Each row is a point. Each copy is the shape, with its points in the same order, turned, moved and blurred by noise. Is it also mirrored, or only turned?

Shape:
array([[ 17, -36,  10],
       [-33, -49,  68],
       [-23,  46, -31],
       [  2,  49,   2],
       [-46,  36, -27],
       [-16,   6, -19],
       [ 43, -23, -24],
       [ 38, -20,  77],
       [ -8,  18, -14]])
Copy 1:
array([[ 27,  10, -22],
       [ 54,  82, -13],
       [-58,  12,  26],
       [-28,  11,  49],
       [-61,  32,  25],
       [-25,  22,  -3],
       [ 15, -25, -24],
       [ 81,  32,  26],
       [-27,   8,  13]])
Copy 1 is: mirrored
Copy 2 (9 x 3):
array([[ -9, -25,  27],
       [ 62, -24,  -2],
       [-39,  66,   5],
       [-19,  59,  41],
       [-27,  66, -14],
       [-28,  28,   1],
       [-53, -22,  40],
       [ 43, -24,  75],
       [-28,  33,  14]])
Copy 2 is: mirrored
Copy 3, 9 rows:
array([[-16, -10,  44],
       [-16, -89,  37],
       [-50,  17, -50],
       [ -8,   8, -43],
       [-64,  -3, -48],
       [-45,   3, -10],
       [-14,  32,  37],
       [ 49, -48,  35],
       [-32,   5, -17]])
Copy 3 is: mirrored

Shape (10 x 4):
array([[  26,    8,   28,    2],
       [  12,   10,    8,  -13],
       [  14,   25,   18,  -21],
       [  -8,   31,  -39,  -28],
       [  10,   23,   23,  -22],
       [   6,   -2,   26,  -37],
       [  22,  -75,   24,  -22],
       [   4,   18,   10,   61],
       [-121,   -9,  -13,   53],
       [ -29,  -34,  -11,  -12]])
Copy 1:
array([[ 29, -17,  31,  -6],
       [  9,  -6,  13, -10],
       [ 10,  -9,  23, -27],
       [-10,  30, -22, -22],
       [  6, -11,  28, -25],
       [-10, -31,  21, -13],
       [  0, -72,   3,  48],
       [ 52,  36,  44,  26],
       [-54,  88,  52,  82],
       [-27,  -1,   0,  40]])
Copy 1 is: only turned
Copy 2:
array([[-25, -24,   3, -19],
       [-12, -20, -14,   0],
       [-11, -38, -12,   3],
       [ 25, -21, -51,  19],
       [-12, -41,  -9,   7],
       [-38, -29, -17,  18],
       [-83,  32, -13,   8],
       [ 25,   4,  40, -29],
       [ 62,  54,  54,  85],
       [-16,  28, -18,  38]])
Copy 2 is: mirrored
